Rows are points. Each copy is the shape, with its points in the same order, stretched, turned, moved and blurred by noise. Is it also mirrored, or only turned?
(in the rows, 128 means zero)

Shape, 6 rows:
[[ 84 177  80]
 [ 81 130  92]
 [179 140 191]
 [ 94 103 155]
 [182 176 167]
 [169  98  86]]
Copy 1, 6 rows:
[[ 81 163  97]
 [ 81 115 107]
 [160 111 210]
 [ 85  88 164]
 [169 147 188]
 [165  63 114]]
Copy 1 is: only turned
Copy 2 (6 x 3):
[[ 81 146  92]
 [119 158  97]
 [135  99 213]
 [152 175 147]
 [108  99 199]
 [164  85 113]]
Copy 2 is: mirrored
Copy 3:
[[ 62 170  87]
 [ 78 118 114]
 [199 166 158]
 [115 113 168]
 [185 193 115]
 [166  83  77]]
Copy 3 is: only turned

Shape, 9 rows:
[[111  96  66 130 153  65]
 [157 128 149 123  51 173]
 [161 120 127  95 141 115]
 [138  99 141 126 147 137]
 [106 110 113 189 186  72]
 [ 96 106 127 122 154 129]
 [ 88  85 102 150 159 109]
 [117 148 176  98  61 131]
 [122 189 138 113  72 179]]
Copy 1:
[[ 90 121  80  95 187 119]
 [131 162 134 102  33 185]
 [150 164 145  87 135 146]
 [127 141 152 118 125 166]
 [ 58 147 115 157 189 107]
 [113 107 133 115 124 135]
 [ 85  98 105 123 155 137]
 [123 151 174  95  37 131]
 [173 139 125 132   7 115]]
Copy 1 is: mirrored
Copy 2 (9 x 6):
[[ 63  61  47 127 165  87]
 [153 125 126 173  61 135]
 [145 101  93 106 136 100]
 [129 101 123 139 156 117]
 [ 54  92  99 158 204  65]
 [ 82 100 122 129 157 128]
 [ 64  72 101 150 176 118]
 [113 122 143 128  53 109]
 [111 182 117 136  63 145]]
Copy 2 is: only turned
Copy 3:
[[130  75  69 151 155  37]
 [145 153 112  76  71 152]
 [162 114 119  84 142  76]
 [153 119 147 116 162 106]
 [112 114 139 198 203  46]
 [120 111 132 122 180 113]
 [113  91 111 157 183 101]
 [105 139 160  64  76 118]
 [105 190 115  45 109 158]]
Copy 3 is: only turned

Shape:
[[128  94 125 106 153  54  91 156 169]
 [148 164 126  77  88 196 170 149 151]
 [151 116 136 179  99 124 168 124 132]
 [127 145 144 147 100 107 128 113  86]
 [110  43 168  83 152  60  68 138 109]
 [ 74 151 144 138 164 170 130 139 180]
 [ 92  84  93  75 191  48  66 139 117]
 [ 55 144 137 122 108 184 154 202 156]
 [140 196 173 109 110 159 145 177 146]
 [155 146 123  95 127 193 100 152 153]
 [106 152 155  97  92 160 113 128 173]
 [169 102 173 132 134  85 184  83 105]
 [127  86 115 108 219 121  52 182 138]
 [148 109 152 219 107 109 163  97 129]]
Copy 1, 14 rows:
[[129  73 107 114 140  58 160 138 168]
 [138 192 137  89  75 185 181 159 101]
 [152 169 143 193 128 140 169 118 125]
 [127 134 144 149 108 105 131 117  89]
 [133   7 170 124 121  60 146 127 149]
 [ 64 151 137 107 162 168 134 150 151]
 [114  14  96  79 162  47 134 119 125]
 [ 57 139 125 137 110 181 165 205 119]
 [104 201 170 105  93 121 151 185 120]
 [161 147 124  88 119 160 122 179 124]
 [103 150 148  99  72 160 133 145 151]
 [157 142 190 146 136  89 196  69 107]
 [146  49 112  98 211  75 120 189 145]
 [145 166 163 213 151 125 151  90 134]]
Copy 1 is: only turned
Copy 2, 14 rows:
[[141  59 125  94 112  56  95 125 178]
 [118 111 109 124 178 193 174 173 131]
 [134 113 108 172 107 118 176 118 138]
 [107 141 128 146  89 106 138 145 103]
 [148  59 142  66  40  92  67 115 144]
 [ 49 116  82 114 136 156 139 114 196]
 [123  77  87  40  85  30  67 134 137]
 [ 77  89  69 124 111 186 154 196 199]
 [104 149 148 124 159 167 161 176 176]
 [130 123  96 118 175 181 110 139 146]
 [ 79  87 135 135 153 171 114 144 151]
 [136 114 160 106  89 102 195  83 108]
 [154 111  64  54 108  99  67 113 197]
 [121 118 121 193  81 104 174  80 140]]
Copy 2 is: mirrored

Shape:
[[ 87  94 130 127 108 163  82 101 139  86 155]
 [152 176 103 155 194 161 105 123  85 105 106]
 [128 177 129 195 155 109  82 159  55 105  85]
 [126 113  84 141  73 111 196 137 121 110 136]
 [ 73  91 128 118 134 117 126 129 148 121 105]
 [106 138 146 101  73 133 177 144 113 109 128]
 [132 165 122 170 144  86 145  98  96 105 140]
 [127  91 141 128 140 150 109 144  99 141 157]
 [ 78  98 153  86 148 119 109 118 135  96 148]
 [150 122  98 112  76 102 150 176 143  95 149]
 [ 73 103 143 112 129 141 145 162 101 120 129]
 [133  95 182 137 151 163 110 105 143 107 118]
 [126 162  92 159  75 125 230 219 162 121 188]
 [ 69 122 158  96 129 127  89  97 130 164 109]]
Copy 1:
[[105  87 129 145 143 172 112 127 146  74 157]
 [ 83 156 145 142 116 137 173 179  66 154 168]
 [ 83 119 138 166  97  97 141 168  26 165 125]
 [146 122  73 112  92 150 170 145 140 107  76]
 [ 89 110  96 123 170 138 114 114 141 109 117]
 [146 137 115  90 119 129 127 121 106  76 102]
 [ 99 128 130 148  78 105 191 138 124 137 118]
 [146  96 121 130 162 123 146 151 105 119 155]
 [ 90  95 133 107 170 120 123 111 157  83 154]
 [153 118 104 101  99 122 122 183 155  98  78]
 [120 115  96 119 164 115 126 129  89  87 132]
 [115 116 167 145 189 160 142 126 109 114 128]
 [193 173  46 156  99  94 147 189 147  60  65]
 [111 117 125 120 161 130  92  73 125 148 164]]
Copy 1 is: mirrored
Copy 2 (14 x 11):
[[ 80  96 130 119  92 114  90  61 127 115 100]
 [163 145  69 135 191 168 130 103 121 151 117]
 [140 206  77 140 207  96 112 111 121 151 103]
 [107 141 105 155  83 110 167 154 129 125 154]
 [ 80 126 138 129  93 121 125 109 162 138  66]
 [ 79 166 147 113 111 129 152 146 107 112 140]
 [128 149  91 167 181  97 178  96 137 119 130]
 [ 93  96 138 111 144 124  93 149 130 127 124]
 [ 62 108 137  76 129 116 123  98 151 101  75]
 [123 154  97  99  79  98 133 146 152 103 175]
 [ 52 139 134 115 124 131 125 161 123 125  99]
 [126  98 165 143 129 157  88  96 144 103  83]
 [ 61 181  79 165  94 145 155 192 179 104 249]
 [ 75 118 183  92 139 117 124  82 150 168  81]]
Copy 2 is: only turned
Copy 3:
[[ 86  63 169 134 102 160  88 108 152 101 128]
 [123 136 115 185 205 162 112  88 102  92 114]
 [103 121 102 188 202  88 140 126  68  71 132]
 [124 129  87 178 118 122 166 183 192 133 149]
 [102  53 129  94 144 128 129 141 154 141 124]
 [109 122 130 137 103 156 163 192 137 134 150]
 [111 152 116 159 158 105 175 104 131  93 156]
 [146  68 161 146 144 133 108 113 105 142 170]
 [124  63 162  66 125 147 125 124 131 109 145]
 [154 142 117 146  97 106 109 199 168 117 145]
 [113  64 128 110 151 154 135 170 118 140 166]
 [118  81 220 129 166 143 123 113 116 131 107]
 [105 198  90 167 142 116 119 233 201 157 219]
 [ 83  62 136  91 112 138 130  98  91 161 118]]
Copy 3 is: only turned
